Each row of a before or after table is a point. One or more steps were done to the points. Then noise was added and the rows were shuffled. The steps act on how far a point lies along the listed directions, d1 being the first. What was done? A step turns or swaps two directions, mirrors them in a line or flattens them onto one, adds a multiple of one to another, or multiplies one. Angles are multiples of 10 degrees, from the lower direction toward the higher: turns from -170 to 170, lines from 10 to 170 but not 90. Use the fewest steps. Two steps may share a direction if one is a turn and the other turns, adds or multiplies; they go together, in the order done. Otherwise the lowest direction goes first.

Directions:
(1): [-14  13  50]
(2): [-10 -51  10]
Before (14 x 3):
[[  7   5 -13]
 [ 13  25 -30]
 [-11 -44   6]
 [-17 -14  44]
 [ -4 -34 -41]
 [ 14  19 -15]
 [ 30  48 -29]
 [ 13  16 -31]
 [-15  33  46]
 [-10 -31  54]
 [  7  13 -30]
 [ -5 -64 -44]
 [ 13  75  38]
 [ 21 -24 -33]]
After (14 x 3):
[[-12  10  34]
 [ -4   7  19]
 [ 10 -21 -43]
 [ -9   4  39]
 [ -1 -83  24]
 [ 10  38  14]
 [ -3  -3  32]
 [-11  54   4]
 [ 32  -8 -56]
 [ -6 -14  61]
 [  8  78  -7]
 [-14  10  27]
 [ -6 -55 -20]
 [ 13  31 -38]]
Steps: turn d1 and d2 by 140 degrees

Directions:
(1): [ 29 -12  23   1  32 -59  29  23]
(2): [-52  -5 -50 -18  -3 -28  15  29]
(3): [-20  54  27   0 -27  -6  50 -15]
(4): [  2 -34 -26  52   3  14  47 -25]
(5): [-10  10  17  27  16  39  10  66]
(6): [ 17  38 -33 -21  58  20  15 -15]
Before (8 x 8):
[[ -5   8  25  12 -40  33  10 -22]
 [ -4 -11   8  10  -8  12 -21  44]
 [-11  16 -16  10  23  19  44 -19]
 [ -9  19  19 -24   5  27   6   9]
 [-43  16  48  23 -57  -1  40  31]
 [-27  18 -54 -37  28 -12 -21   6]
 [-31  95 -20 -48  44   4  36  69]
 [ 22   8  24  22  -7 -25  45 -66]]
After (8 x 8):
[[  1   6  17  -7  15   4  42   3]
 [ 40  35  21  14  36  41 -16 -17]
 [ 64  81  38 -27  42 -23  56 -39]
 [-64  27 -43 -36 -29  -4 -11  -4]
 [ 24 -26  18  20  -3 -27   9   8]
 [-35   1   7  -1 -15  -3  26  43]
 [-22  15  60 -12 -47 -55  25  22]
 [-15  29  -5 -44  31 -10  -4  16]]
Steps: turn d1 and d5 by -100 degrees; turn d3 and d4 by 30 degrees; turn d2 and d4 by -140 degrees

Directions:
(1): [-13   9 -14  10   2   6  64  28   0  26  54  46]
(2): [ -5 -15 -15  -8  32 -55  -2  49 -36   0 -45  30]
(3): [ -5  70  40 -22   5  37   2   1 -30  17 -33  23]
(4): [ -5  -7  12 -89 -15 -29  19 -17 -16 -20  26  -8]
(5): [-22  -8 -33  24 -13  18  14 -32 -81 -24   3 -11]
(6): [-23  44 -52 -12  33   3 -32  -4  24 -49  18  23]
Before (10 x 12):
[[-14  -4 -20  14  20 -27  45  50   8   9   0  30]
 [ -8  16  -7  10 -11  32  52 -28 -14  13  56  11]
 [-12  -5 -25  38   5 -19  35  49  -2  31  -2  45]
 [ 16 -20   0 -38  -4 -34 -17  -6  -9 -16  -1 -14]
 [ 29 -27   1  61 -22  13   9 -12  10  12  12  -5]
 [-17   7   6 -45   9 -35  27  32  11   7  14  23]
 [ 23 -35   0   1   2  -5  11  -2  50  -3  37 -26]
 [ -1 -38 -34  45   4 -18 -42   6  63 -25  17 -28]
 [  2 -48 -50  26  20 -48   6  34  32   1  11   2]
 [-17  22 -15   5  -2   8   1  11  32  13  32   7]]
After (10 x 12):
[[  2 -43   4  12  25 -75  40  78 -31  27 -60  23]
 [ 27 -28  10   5 -12  18   4 -30  68  -4  51 -47]
 [  5 -43   4  37  11 -61  18  72 -40  43 -71  31]
 [ -7 -26 -39  49  -3  -1 -14  10  72 -13  54 -15]
 [ -7   7  12  13 -27  24  18  -1  33  38  41 -15]
 [-10 -20  25 -47  12 -64  27  55 -15  21 -26  22]
 [ 33 -18   7  61 -31  35 -17 -46  28  -6  17 -32]
 [  3 -70 -44  24  29 -82  10  64   6  15 -22  15]
 [  5  -9 -23 -41  13 -44 -14  11 -11 -26   4   7]
 [ 15  -3  40  17 -55  68  43 -74   0  31  55 -43]]
Steps: turn d1 and d6 by -70 degrees; multiply d2 by 2.5
